Each row is a point. Each copy is the shape, with its points in the same order, stretched, turned, moved and blurred by noise. Is it also mirrored, or only turned?
In the rows, 128 means zero.

Shape:
[[184 144]
 [171 148]
 [ 88 153]
 [112 131]
 [177  82]
 [172 137]
 [111 109]
 [156 115]]
Copy 1:
[[164 140]
 [153 147]
 [ 74 162]
 [ 93 137]
 [149  83]
 [153 136]
 [ 91 119]
 [135 117]]
Copy 1 is: only turned
Copy 2:
[[174 109]
 [166 120]
 [105 171]
 [116 141]
 [132  65]
 [161 110]
 [101 124]
 [137 103]]
Copy 2 is: only turned

Shape, 9 rows:
[[ 56 137 147]
 [ 83 124 167]
 [119 165 123]
 [ 88 151 156]
 [129  97 114]
 [156 107  98]
 [ 87 130 118]
 [164  85 112]
 [119 174 136]]
Copy 1, 9 rows:
[[ 57 117 123]
 [ 83 100 143]
 [117 164 137]
 [ 84 137 147]
 [141 127 103]
 [171 149 110]
 [ 93 135 108]
 [182 125 109]
 [106 167 150]]
Copy 1 is: only turned
Copy 2 (9 x 3):
[[ 60 114 155]
 [ 86 116 175]
 [101 159 131]
 [ 76 141 167]
 [135 110 135]
 [154 125 116]
 [ 86 121 134]
 [168 119 132]
 [ 91 166 141]]
Copy 2 is: only turned
Copy 3:
[[ 65 131 113]
 [ 87 135 147]
 [134 148 106]
 [ 90 155 135]
 [137  94 138]
 [172 101 132]
 [104 122 109]
 [171  88 156]
 [129 161 114]]
Copy 3 is: only turned
Copy 4, 9 rows:
[[179 179  90]
 [184 164 125]
 [118 143 117]
 [160 172 120]
 [159  91 114]
 [128  70 123]
 [156 141  94]
 [150  60 136]
 [116 157 131]]
Copy 4 is: mirrored

Shape:
[[ 91 108 127  67]
 [138 104 155 148]
 [207 120 114 124]
 [152 140 156 110]
 [138 138 119 167]
 [156 115 132 145]
 [ 50 126 145  80]
 [121 145  92 119]]
Copy 1:
[[117  89 161 101]
 [100 150 149 159]
 [116  99  84 191]
 [142 124 124 155]
 [100 173 102 148]
 [100 137 119 163]
 [122 127 176  73]
 [112 130  97 115]]
Copy 1 is: only turned
Copy 2, 8 rows:
[[144 116  72 140]
 [139 117 155 145]
 [171 188 168 183]
 [116 159 136 162]
 [143 150 164 115]
 [155 136 156 149]
 [110  98  67 114]
 [155 163 124 113]]
Copy 2 is: mirrored
